Each row is a point. Each copy is the shape, with its points in the same order, turned, moved and blurred by noise. Is it also mirrored, or only turned?

Shape:
[[-46  37  12]
 [  8 -43   2]
 [-13 -18  -9]
 [-19  45  17]
 [ 30 -19 -28]
 [-37  45  -9]]
Copy 1, 6 rows:
[[-51 -27  35]
 [ 38  11  20]
 [  2  12  27]
 [-42 -35  12]
 [ 17  26 -15]
 [-59  -9  21]]
Copy 1 is: mirrored
Copy 2 (6 x 3):
[[-46 -44  13]
 [ 29  23 -12]
 [ 13 -15  -5]
 [-41 -28  31]
 [ 45  -6  27]
 [-30 -57  23]]
Copy 2 is: mirrored
Copy 3 (6 x 3):
[[-32  60  17]
 [-23 -26 -34]
 [ -8   9 -28]
 [-29  33  40]
 [ 12 -29 -11]
 [ -7  57  24]]
Copy 3 is: only turned
Copy 4:
[[-43  45 -20]
 [ 28 -22   1]
 [ -5 -12  -9]
 [-38  42  12]
 [ -3 -43  29]
 [-60  23  -9]]
Copy 4 is: mirrored

Shape:
[[ 28  13   0]
 [-15 -33  47]
 [ 28  59   5]
 [ 15  33   6]
 [-15 -36 -24]
 [-11  10  20]]
Copy 1, 6 rows:
[[-23  32   9]
 [-18 -44  12]
 [-57  54 -17]
 [-36  33 -13]
 [ 36   0  -1]
 [-26  -3 -16]]
Copy 1 is: only turned
Copy 2, 6 rows:
[[  6 -36   1]
 [ 41  24 -30]
 [ 20 -60  41]
 [ 15 -34  27]
 [-33  11 -18]
 [ 20   0  18]]
Copy 2 is: mirrored
Copy 3, 6 rows:
[[  3  31  -2]
 [-44 -25  27]
 [  8  38 -48]
 [  2  19 -26]
 [ 24 -14  48]
 [ -6 -14  -7]]
Copy 3 is: only turned

Shape, 10 rows:
[[ -3 -28  23 -21]
 [  3 -31  36 -26]
 [  2 -20   5 -18]
 [ -5   0 -25  22]
 [-32  45 -28   0]
 [ 15   5 -18   7]
 [ 31  12  33 -29]
 [ -9  -4  30 -11]
 [-20 -60  -2 -18]
 [-17  12  -9  36]]
Copy 1 (10 x 4):
[[-23 -17 -18  -2]
 [-29  -6 -27 -14]
 [-24 -16 -11   8]
 [ 23 -24  27   7]
 [ 32  17  12  52]
 [  2  -6  29   5]
 [-35  33   6 -11]
 [ -7   6 -22  -1]
 [-14 -58 -20   2]
 [ 47  -8  11  -5]]
Copy 1 is: mirrored
Copy 2, 10 rows:
[[  9 -25   0 -46]
 [ 15 -27  10 -49]
 [ -2 -18 -10 -32]
 [-11   6 -40  -7]
 [-50  44 -25 -21]
 [-12   0 -19   4]
 [  3  -5  35 -14]
 [  3   4   3 -48]
 [  0 -42 -39 -56]
 [  3  36 -41 -17]]
Copy 2 is: mirrored
Copy 3 (10 x 4):
[[ 14  20  21 -39]
 [  5  29  32 -60]
 [ 11  22   8 -32]
 [ 18   9  -5  18]
 [  6 -47 -17  11]
 [ -7  13  -8  12]
 [-40   9  25 -35]
 [ -3   2  30 -29]
 [ 42  30  -2 -44]
 [ 23  -8  17  25]]
Copy 3 is: only turned

Shape, 9 rows:
[[-14   1 -30   9  -3  -3]
 [ -1  15  -3 -17  19  -7]
 [ 17 -13 -12   2 -30  -1]
 [  4  -5  -1 -13  37 -27]
 [ 31  -6 -16  39 -19   8]
 [ 17 -39  30  32  12   0]
 [ 15 -16   7  30  -7  22]
 [  3  15  11   2 -19 -32]
 [-12   6 -18 -17  38 -12]]
Copy 1 (9 x 6):
[[  3 -33  12  -7  -5  -3]
 [  1 -10 -10 -15  15 -32]
 [  6  -7  12  32   1  -1]
 [ -9  -1 -20 -27  34 -10]
 [-28  -1  20  27 -21   6]
 [-10  39 -13  -1 -12  25]
 [-11  12  -2  14 -30   5]
 [  9  12  31  -1  20 -21]
 [ -3 -26 -19 -32  20 -20]]
Copy 1 is: only turned
Copy 2, 9 rows:
[[  8   0  17  15  20  17]
 [ -3 -11   2   5   9 -26]
 [ 21  -2 -11 -21  15  25]
 [-24 -20 -18  12  25 -22]
 [ 43   5 -27   7  11  31]
 [-12  19 -60   7   4  21]
 [ 20  22 -32   5   0  19]
 [  0 -36  -9  -7 -10  12]
 [-18  -9  10  19  28 -30]]
Copy 2 is: mirrored

Shape:
[[-18 -11 -40 -23  14   1 -31   7]
 [ 44   2  11  15   2  41  24   6]
 [ 21  -6  34   2 -11  27  -2  -7]
 [ -1 -27 -13 -31   4  -4   2  30]
 [-21  43  14  23  -1  -3  17   3]
 [  4 -15 -19 -17  28 -15 -38  36]
 [ 14   2  21  13   5  48  25   0]
 [-34  -8  -1  27  23  -6  -4   8]
 [-19  38  35  22  39   2  33 -27]
 [-17   0 -31   6  16 -47  -8  -5]
 [ -9   0 -15 -15   7  27 -20  25]]
Copy 1:
[[ -5 -36  -9  -7  -9 -44  14  27]
 [ -3  -9  34  -5 -20  48 -35   8]
 [-12  11  32   4 -11  19 -13 -13]
 [  0  -4 -23 -15 -35 -16  -7  17]
 [ 20  -1  -3   3  46  23  -9   9]
 [-10 -34 -31   7 -24 -42 -20  -2]
 [  3  -9  34 -22  -3  37 -20  -5]
 [ 38 -18   2  -9  21 -26 -16   0]
 [ 39 -17   4  -5  41  46  12 -27]
 [ 41 -30 -21  30   7 -30   9  25]
 [-24 -22  -3 -17  -1 -21 -15  13]]
Copy 1 is: only turned
Copy 2, 11 rows:
[[ 31  -4  22  16  13  21  35 -38]
 [ 11  -2  17  -8 -26 -18  27  57]
 [  6 -26  26  -1 -26  -8  -5  31]
 [  4   4  29  39   3 -11  28 -17]
 [ -2  -5   1 -18  42   5 -10  33]
 [ 45  23  29  31   5   1  11 -29]
 [  5 -22   7 -16 -15 -27  21  42]
 [ 17   0 -25   1  19  -1  -3 -12]
 [-13   2  -5 -60  25 -19 -19  17]
 [  1  30  -1   7  23  37   2 -29]
 [ 38 -17  26  15  15  -5  31  -3]]
Copy 2 is: mirrored
Copy 3 (11 x 8):
[[-17  14 -17 -37  22 -13 -45  11]
 [ 40 -30   3  -5   2  -2  37  24]
 [ 29 -18  -1  17  -2  29  10   7]
 [-12  -2 -49  -3  13  -6  -4  12]
 [-16  13  32   6 -23 -12  19 -14]
 [-29  -9 -25 -26  50  -6 -14  -4]
 [ 30 -29  10   8 -14  -8  22  21]
 [-16 -16  13  -1  -4 -34 -28 -22]
 [ -6   7  55  42  -5 -30  11  11]
 [ -9  41  -8 -12  26 -37 -22 -25]
 [-16 -12 -16 -35   3   4 -14  18]]
Copy 3 is: only turned

Shape:
[[-16 -28 -21 -14 -21 -18  -1  -6 -14]
 [ 13 -20  19  16  22  30  -8  13  31]
 [-19  28  14 -11  14   8 -12   8 -26]
 [ 16   4  10  39  -6  19  22  38  32]
 [ 15  -7   4  29  -3  13 -25  14  26]
 [-57  -2   9  -8   6   9   5 -12 -36]
 [ 27 -10  19   5  16  31  30  46  11]
 [  2   0 -27  -2 -25   8   9 -22  12]
 [-30   4 -13  10  37  10  22  10 -46]
 [-25 -12 -23 -15   3 -16  10   2  17]
 [  0 -12  -2   2  -3 -24  13 -21   7]
 [ -2 -17  -8  -5   7   9 -10   2  24]]
Copy 1 (12 x 9):
[[-15  -6 -11  -6   9   0   6  34  19]
 [  6  -8  13 -12 -25   5 -26 -46  12]
 [ 28  32   8   4  17  -3   6  -9   2]
 [ -9   4  -8  -7 -50   5  24 -60  16]
 [  7 -23 -16 -12 -20  -3  -6 -44  -4]
 [ 13  31  17 -19  29 -28  10  14  35]
 [  4  17  12  14 -47  27  -4 -45  31]
 [-14 -16  10 -12 -23  -9  21  19  -7]
 [ 16  48  -1  20  -9 -37   2   3  32]
 [-33  16 -12 -13  -9  -1  -7  19   6]
 [-35  -2   3   4   8 -14   6   0   1]
 [ -8  -3  -4 -13 -19  -1 -21  -8   5]]
Copy 1 is: only turned
Copy 2 (12 x 9):
[[ 14  12  -1  35 -21  25  -1  15 -11]
 [-11 -21   7   9  48 -22  18 -13  -5]
 [ -1  17  16 -30  -5  15 -16 -18 -14]
 [-43 -13  20  13  14 -27  48 -13 -16]
 [  4 -20  32  17  14 -29  19  -6 -16]
 [  3  17 -23   2 -13  40 -28 -35 -25]
 [-52   5  18  -4  38   5  41  -1 -10]
 [ -4  12 -10  23 -22 -20   0  22  -3]
 [  6  40 -19 -23   5  30  12 -24 -42]
 [  7 -13 -19  14 -20  14  16  13  -7]
 [ 11   8 -15  23 -16  -1  16  -2  12]
 [  6 -17  -1  13  11  -4  11   8 -12]]
Copy 2 is: only turned
Copy 3:
[[-28  -7  12 -13  -8  23  14   3 -19]
 [-15 -13  15  15 -14 -45 -33  14  20]
 [ 22  19  16  27   7  10   0  22   2]
 [ 13 -59  -1  28  -7 -41 -11   0  16]
 [-11 -15  -4   8   9 -45 -18  -2  -4]
 [-12  14  48  37 -11  33  16  15 -13]
 [ 11 -53   7  18 -16 -25 -35  33  23]
 [-28 -12 -25  13 -20   6  19  -3   1]
 [ -8 -12  38  42  21  39  -1  24  17]
 [-23 -14  15 -11  -8   6  31  14  16]
 [-15  -8   5  -6 -15  15   4 -24  16]
 [-25  -4   8  -3  -9 -21   1  15  10]]
Copy 3 is: only turned

Shape:
[[ -3   6 -30   1 -22 -15   8  22  20 -16 -20]
 [ 27 -18 -39   0 -14 -28  15  14  17  -9  -9]
 [ -2  23   9  -3 -19  33  14   0  -3 -26  30]
 [ 23  24   3   2  40   2 -18  -2 -13 -17  50]
 [ -6   9 -32  23   9 -24  30  -2   5  -4 -36]
 [-24 -19  20  21 -15  20  34  -5  17 -32  11]
 [ 26  -2  -9  -5 -12 -25 -15 -25   1  -3  20]
 [ -8  28  -5   8  10  18 -10 -20  -5   2  25]
 [ 36  16  -6  -9  25  -5 -26 -18  10 -12  25]
 [-26   7 -33  13  20 -21   7   7  33  15 -14]
 [ -6   1  24  -4 -20  38  45   5   7  -3   2]
 [ -1  -5 -53   0   1  -6  26 -15  21  -1   2]
 [ 32 -30 -42  10 -18  -2  -8   2  13   7 -14]
 [-27 -11   0 -18  -1  20  19  -3  -6 -19  -6]
 [ 43  -4 -30 -21 -17 -30  -1   8  22   8   2]
 [ 15 -20 -36  -4 -34 -28  18  27   1  15  -2]]
Copy 1, 16 rows:
[[ -7 -14 -44  -7 -10 -24 -16   2   2  15 -17]
 [  7 -28 -20 -11 -14 -22 -30  30   1   0 -21]
 [ 14 -20 -27   9   7  42   4 -22   8  14  12]
 [  3 -47  24  41  28  19   4 -15  32  -2 -17]
 [ -7  13 -24 -15  14 -40 -16  17  22  -8   3]
 [  2   1 -19 -21 -20  35  17  -5 -10 -19   6]
 [  0 -15  -1  35   5  15 -30  28   6  12 -30]
 [  1 -11  -7  27  37  23  17  -4  21  20  -3]
 [ -5 -46   7  55  15   9 -10  21  22   6 -15]
 [ -4   2 -18  -3   3 -46  25  26  29   6 -24]
 [ 16  -1 -14 -12 -22  28   6  -8   5  18  36]
 [ 29  -5 -32  -6  12 -16   1  38  12   2 -16]
 [ -5 -36 -16 -13   7 -19 -26  48 -18  21 -14]
 [ 25   8 -18   6  -4   3  13 -15 -19   2   9]
 [ 11 -35 -18  18 -18 -21 -38  37   8  27 -25]
 [ 12 -16 -14 -29 -15 -18 -41  21   1  34 -26]]
Copy 1 is: mirrored
Copy 2, 16 rows:
[[  1  -1  -6  -6  14  10  49  32 -18  -9  13]
 [ -9 -16  -8 -29  22  13  51  27  -2  13  -2]
 [-30  14 -23  -8 -24 -12   9 -15 -20 -29  -4]
 [-52  14  27 -34 -12 -13 -10 -27 -17  16  12]
 [ -1  12  -6  -2  60  17  36   9  -3  -2  22]
 [ 13   6 -27 -21  -6  -1  22 -30  16 -47   6]
 [-29 -29  11 -24  10   8  -1  16   0   2 -16]
 [-35   7   6  10  -5  13 -11 -17  -8  -6  10]
 [-40   0  34 -22  -5   9  -3  -4 -12  20 -20]
 [ 10  11   8  -2  26  41  24   9  -2   9  42]
 [  7  25 -51  -1 -10 -14   8 -11  11 -25  -7]
 [-13 -11 -23 -10  23  41  36  -7 -13  12  12]
 [-14 -31   2  -2  10  12  56  18  14  21 -12]
 [ 23  -3 -23   0   3  -9  11 -16 -16 -10   1]
 [-26 -16  -6 -27   9  21  28  46  -8  25 -14]
 [ -7 -27 -29 -14  12   3  43  47   4  13  18]]
Copy 2 is: mirrored
Copy 3:
[[ 10  25  -4  20 -18  -6 -22  12  23  11 -10]
 [  4   6  12  56 -11   9 -14   1  24   1   8]
 [ 23   7 -23 -39 -23  -1  13  -7  -3 -13  15]
 [ -2 -35  10 -27 -34  -2  -5 -56   5  13  28]
 [ -6  38 -15  41   4  -6 -47 -22  24  -9  -3]
 [ 27  -2 -59  -4   3   1  -9  -3  23 -30  16]
 [-12 -20   5  16 -14  27  -1 -19 -11  -4  -9]
 [-12   4 -17 -32 -19   1   1 -42   2  -8   2]
 [  1 -33  29  -9 -27   8 -15 -44  -3  -5  -4]
 [  5  32 -15  17  -6  -1 -25 -38  45  11 -25]
 [ 32  13 -36  -8  20 -26  18  -8   0 -26  12]
 [  4  34  -1  27 -13  18  -9 -27  31 -22   5]
 [-18  -2  16  38  -9   0  10   8  33 -15  -8]
 [ 18  18 -15 -19  23   5 -11  -3  18 -10  18]
 [ 17  -3  28  46 -12  10   8  -7   3  13 -12]
 [  1  22  -1  50  -2   7  17   7  15  21   3]]
Copy 3 is: only turned
Copy 4 (16 x 11):
[[-31  -3  -9  18 -15   8 -22  11  17 -24 -11]
 [-41  -3 -14  31 -27   5   3  -6  -5 -12   4]
 [  4 -15  25   8  36  30  -1  -6  31 -26  30]
 [ 13  29 -10   6  21  32  57   0  23   4  30]
 [  0  14   5  21 -42  12 -15  18  -9 -19 -15]
 [  7 -32   7 -11  21  37 -18 -14 -10 -38   2]
 [ -7  -6  -4  -9 -18   3  17 -24  18  15  35]
 [ 26  -1   8  12  20  27  20   8  32  11  21]
 [ -1  19 -11  -1   0  16  49 -23  33  16  20]
 [ -3  -2 -17  19 -27  25  -7  28   2  14 -32]
 [  2 -43  40   6  32  13  -3   6  -1 -33   3]
 [ -4 -22  -3  47 -36  24   3  -5   8   0  -7]
 [-33  -1  -9  40  -7  -9  -7 -28 -12  13   0]
 [ 20 -31  -7  11  14   4  -3   6  11 -35   4]
 [-52  -8  -8  15 -25  -8  20  -7  14   8  15]
 [-44 -15  -8  42 -21  -9 -12  10 -10   0  28]]
Copy 4 is: only turned

Shape, 15 rows:
[[-17   5  27  15   2 -16   3  -4  21   2 -15  -8]
 [  5 -19  19  -2 -41  -4  27 -12   3  11 -10  -2]
 [-16  14 -31  12 -20 -17  18  30 -38 -14 -22   1]
 [ -2   2 -12  15 -29  16 -33  14   4  12  20   4]
 [  1  30  36  25  -4   3  -3 -44 -26  -9  -3 -15]
 [-15 -24  -5 -12 -25  21  24 -12  29   9  24   6]
 [ 29  -4 -28   2   6   9  -1  -6  33  21   9   9]
 [-14 -14 -17  -8   2 -31  11  -3 -30  -1   3  10]
 [ -2  -8 -28  18  29  22  -5   7  -1   8  -5  19]
 [ 18 -13  33 -35 -16  11  -3  15  43   7  -9   5]
 [ 22  -4  -7  31  11 -19  20  31 -27 -21  -4   1]
 [ 35  24  -4   6   1 -20  -5  22 -30  25   8 -11]
 [-15   8 -30  -5  15  -7   0  20 -22  -2  15 -24]
 [ 23 -19   1   1  -9   2  -2  29  -4  24  -8 -18]
 [ 19  -1  -6   5  -6   4 -29  -9   5  -3   6 -28]]
Copy 1, 15 rows:
[[  4  24   3 -25   6  -4  -7  -4  -2  13   7  24]
 [ 25  -8  -7 -15  26 -25   9 -33  18   1   6   5]
 [ -7   9 -14 -40 -14  -6  21   1  32 -17 -44 -26]
 [-26   3  27  20   1  -2   9 -25  17 -25 -17   9]
 [ 33  -7  -2 -30 -17  26 -20 -23   0 -21 -10  46]
 [-18 -17  -9  12  19 -33 -21 -33  16   3  17  -5]
 [-11  13   0  29 -21 -14  10 -30  -7  -9  28 -15]
 [-13 -18 -15 -35   2  13  15 -15  -2   2 -11 -25]
 [-28  -7  -2   5 -43 -17  11  -1 -11  -1  -5  -4]
 [ 18  15   5  29  42 -31  -3   0 -18  -1  12   0]
 [ 11  -4 -10 -16 -26  15  33  24  31  -2  -5 -14]
 [ 26  15  10   9 -19  33  26 -19   7  -2 -25 -20]
 [-15  -1  13 -16 -22  16 -13  -2   9  -4 -21 -39]
 [ 19   3  29   8  -2 -15  23  -9   8   7  -7 -22]
 [  8   4  34   1  -9   6  -3 -15  -1 -31  12  -3]]
Copy 1 is: mirrored
Copy 2 (15 x 12):
[[ 11  -9 -25  -1  -4   6   3  29  18 -27  -1 -18]
 [  0  -1 -18  11 -20   6  20   0 -11 -37 -36  -2]
 [  7 -28  23  49 -23  24  18  27 -12  -3  21  18]
 [-34 -20  -4  -5  -7  30 -23 -10 -13  -1   8  -7]
 [ 37   2 -25   9  13  60  11  -7  16 -30   6 -22]
 [-35   2 -18  -5   9  -1   8   8  -5 -31 -36  22]
 [-20  14   1  -3   5  -2 -46   5 -15 -30   1  12]
 [ 15  -5   2  32   2  20  -4  32  -6  10 -15  20]
 [ -9  -9   9  22  19  -5 -34  -3  20 -14  19  16]
 [-10  18  -8 -28 -10 -37  10  -3 -12 -23 -15 -24]
 [ 27 -13 -20  32 -12   5  -7  12 -21  -4  38  34]
 [ 11  32  -5  30 -23  28 -21  11 -25   6  24  -6]
 [-13  10   9  19 -11  24   2  30   7  16  26  28]
 [ -6  10  -9  11 -46  -3 -12  -6  -8  -5   7   4]
 [  0   8  -3 -26 -13  29 -22  -2   1 -12  13   9]]
Copy 2 is: only turned
Copy 3:
[[-14 -15  26  -6  13  23  13   8  -4 -14  13  26]
 [-55 -28  19 -17  -4  27   4  -5   7  11 -12   0]
 [-13  17  39  30  -8   9 -28   3 -22   5 -35 -21]
 [  8 -37  -6   6  -8  -2  21 -16  -8   7 -36  -9]
 [-49 -23  10  17 -12 -18  18  20 -12 -49   2  12]
 [-37 -29 -25  -3  27  33  15   9   6  26 -28  -1]
 [ -6  -3 -36   7  12  17  19 -32  -4  11   2 -12]
 [-15  12   4  -7 -16  24 -20  15  -4 -15 -25 -11]
 [  2  10 -21  17  27  15  -2 -31  -8 -25 -28   3]
 [-18  -1  12 -31  18   5  42 -12  30  31   2  14]
 [-11  20  15  38 -20   7 -27 -16   7   0 -11  11]
 [ -5   0   1   1 -24 -30 -19 -13 -14  -1   9  -9]
 [ 11   4  -5  21   5 -11 -24  24   0  -4 -18 -19]
 [ -7 -11  13  -4   7  -9 -13 -32  27  12  -9  -9]
 [ -1 -20  -6  12  -7  -7  25  -2  19 -15   4 -17]]
Copy 3 is: only turned
Copy 4:
[[ -2  -2 -28   3   4  22  27   6   3 -15   7  18]
 [ -3 -31  -9   5  23  20  -6  24  -6  13  -4   0]
 [ 19 -12  28 -20   5  34  33 -24 -40   4  15 -23]
 [-12  26  30  19  21  -5  18  19 -22  -8  21   0]
 [-21  -7  18  22   2  34  39 -10  22  10 -34  24]
 [ -2  -4  -2   6   8   7 -36  30   2 -23   2 -14]
 [ -1  37  -3 -11  14 -20 -23   5 -20   0  -4  17]
 [  5 -21  22 -28 -26   9  15   7 -23  -3   3   3]
 [ 16  41   5  -3 -18  -5  11  -2 -24  -4 -13 -12]
 [ -5  -4 -37  -2  26 -28  -7  19  27   5  22  -9]
 [  6 -14   5  11 -12  -1  25 -41 -52   9  -2  -1]
 [ 16   3  32   2  10 -14  25 -19 -16  24  13  36]
 [  9  11  35  -1 -29  14   9 -20 -15  -1  29   5]
 [ 16   5  -5  15   8 -10   4   7 -25  31  25   7]
 [-31  25  12  12   0   6   4   0  -6  18  18  17]]
Copy 4 is: mirrored

Shape, 17 rows:
[[ -8 -13 -12   1  24  -7  -8  -8  -3  -4   1 -11]
 [ -7  -3   4  14   0  53   3  -4   6  -6  -3   0]
 [-11  20  -8  16  -8  11   9  15 -25  11   0   5]
 [  4   2   2   8  11  -8 -46 -10 -39  -7  -7 -29]
 [  4  -1   1  14 -12  -7   2  -1  -2  38 -15   3]
 [-26  -5   1 -20   7  13   2  -1 -17  10  -2  -6]
 [  0  22  -2  17   0 -12   7 -11   5   6  -4  -6]
 [  1 -11  -5  16  -9  -1   2  -8  -2  11 -15 -22]
 [ -5  -7   7  12  42  16   6 -10   3  10  -8   4]
 [  7  -7 -12  -3 -12  -5   5  12   2  -6  -7  -6]
 [  6  -8  -2  13  -7   3 -16 -10  -3  -4   0   5]
 [  4  -5 -10  11  -6  -7 -60  22   1  -1 -17   1]
 [ -1   8  30  11  -9  -9   5   8   4  -7  -5  -5]
 [  7 -10   4 -40   0 -11   8   1  -3  12 -11  -9]
 [ -7  -8  13  11   2  -8 -12   3  -4  -6 -12   6]
 [  3  -5  23  -4  -1  -4   9  -3  -1  -2 -36   4]
 [  7 -12  33  13 -10  14   8   1 -16  -5  -8 -15]]
Copy 1 (17 x 12):
[[ 14 -11   7   4 -20  16   8  -2  13  -5   7 -14]
 [ 26  -1   7  17  22  18 -21 -30 -12  -5  -6   3]
 [  0   4  29   5  27  -5   7  -3 -11  12   6 -19]
 [-14 -15  12  13 -34  26  14  -1 -26   5  34  -4]
 [-19 -12  12  -8   7 -20  12 -12 -10  -7 -14  -9]
 [  1  -3  20 -11   0  22 -12  -4  13  16  -2  -6]
 [  7  -3  21  12 -12 -25   2  -8 -10  -5  -3 -21]
 [ -4  -4   4  -7  -5   2  -4  -6 -17 -21  -2 -20]
 [ 26 -26   3   5  -5   7   5 -34   9   8 -10 -16]
 [  3  18  -5  -1   1  -7   3   3   3  -9   7  -8]
 [  7  -8   1  15  -3   0   7   2 -14  -6   1   6]
 [-33  -3 -11  40  -4  15  29  -2  -3 -12  13   6]
 [ -4  -6  -7  13  -3 -26 -22  -5  -7   8   7 -15]
 [-10  17  -3 -27 -20  -6  -1  -7  18  10   0   4]
 [ -4 -13 -11  17  -5  -1   1   0  -3   7  -2 -10]
 [ -3   2 -18  -2 -11 -11  -9 -14 -12  20 -16 -16]
 [  1 -12 -10  -6   4  -5 -27 -11 -26   8  14  -5]]
Copy 1 is: mirrored
Copy 2, 17 rows:
[[  5   9 -12  12  -3  -7 -10   7 -18 -18   3  -9]
 [ 18 -36  -2 -18  21  -1   8   5 -13  -7  12  23]
 [ -3  -3   4  19  23  21  16  12   7   7  -3  11]
 [  6  14   3  28  13  24 -33 -19 -35 -22 -16  13]
 [  1  -2 -28  28  -3   8  14 -19   6  10   8  20]
 [  3  -4  -1   6  13   3  29 -13 -25 -13  -2 -12]
 [ -2  -7   3  28  -9   5  -9   4   1  12  21  -2]
 [ 15  -6 -27  16  12   8  -6 -18   2  -4  10  -2]
 [ 27 -13  -4   9 -16 -20   8  12 -13 -14  -4  14]
 [ -9   5 -14  -8   8  10  -6  -7  12  -2   6  -8]
 [ -9  -3 -12   7   8   2 -19  -7 -11  -9  10  19]
 [ -6  33 -25  -4  -1  37 -19  -4 -28  -3   5  36]
 [ -6 -20   2   7 -14  26  -5  -7  10 -10  13   0]
 [ -9   4 -12   2  -9   1  12 -37  -8  -2 -11 -22]
 [ -7   4  -4   8 -10  13  -2  -3  -6 -19  14  14]
 [  6  -2   6  -2 -19   8   5 -29  13 -13  14   6]
 [  0 -29  -1   5   3  22  -6 -21   9 -26  -2   8]]
Copy 2 is: mirrored
Copy 3:
[[  2 -19 -14   1 -12 -27   8  14 -10   7  10  -9]
 [  5 -11   1   8   0   8 -18 -18 -37   8 -11 -29]
 [-18  -2 -12   1  18 -12  -3 -29 -20  -9  16   5]
 [ 17 -23 -36  -8  -5 -17  47  -2 -22 -18  -6   7]
 [ 16   3 -17  12  29 -11  -2 -13  11   1  17  -1]
 [  8  -7   8   1  10 -31  -4   5 -28 -17   8  -9]
 [ -9 -16 -28  -4   8  -4 -11  -4  12  -7   8  -3]
 [ 17 -28 -19  13  16 -11  -2  -5  -4   7   4   1]
 [  8   1 -17 -17   0 -19  -9   6 -17  20   9 -32]
 [ -4 -18   5  13   6  -8   1   0   0  10   0  14]
 [  3  -5 -18  19  -4  -9  10  -9  -4   3 -12  -6]
 [ 18 -12   1  12 -18  -4  51 -28  10   0   3  -1]
 [  7  -7 -10 -13   0 -10 -16 -15   9  -3 -18  13]
 [ 12  -4  15   2  20 -18   2  32   1  -6   0  13]
 [  8  -6  -9  -3  -3 -26   9 -14   3   4 -12  -3]
 [ 10  -8   2 -13  27 -20  -1  -2   9  10 -23  -4]
 [ 22  -8 -16  -6  14  -9 -12 -13 -21   7 -26  14]]
Copy 3 is: mirrored
Copy 4, 17 rows:
[[ -2 -20  -5  -7 -10   9  -7  11  -3  12  20   8]
 [-18   3  27  -9 -14  14   6  23 -12 -12 -15 -26]
 [  3   2  10  -9  14 -14  -3  37  16 -22  -2  -1]
 [ -4 -10 -38 -20  11   2 -26  39   2  25  19 -19]
 [ -1 -14  14 -10  16 -35  13   7   9   6   6  -8]
 [ -9  -8  14  20  -3   4 -11  23  19   7   8  -3]
 [  5 -12  -8  -5  12 -19   3   5 -11  -7  -9  10]
 [ -7 -24   2 -14   6 -14   0   1   0  -3  10 -22]
 [-28 -18  19  -9  -2   6   8  23 -18  12   0  14]
 [  4  -1  -4 -15  -4   0   2  -6  19  -9   8  -4]
 [ -2   2 -11 -13  -6  -3  15  16  -2   5   8 -17]
 [ 31  -5 -16 -39  -2   6  11  23  18  35   3 -21]
 [ -6  -9  -8  -5  31   7  15   0   7  -7 -13  -7]
 [-18  -3   0   7  -1  -8  -8 -15  30  17   6   6]
 [ -3 -18  -8 -10   8   8  20  17  12   6  -1  -6]
 [-29 -22  -6  -9   9  -2  15   1  23   4 -14  -6]
 [-31  -5  -1 -10  23   9   4   5   8 -10   3 -28]]
Copy 4 is: mirrored
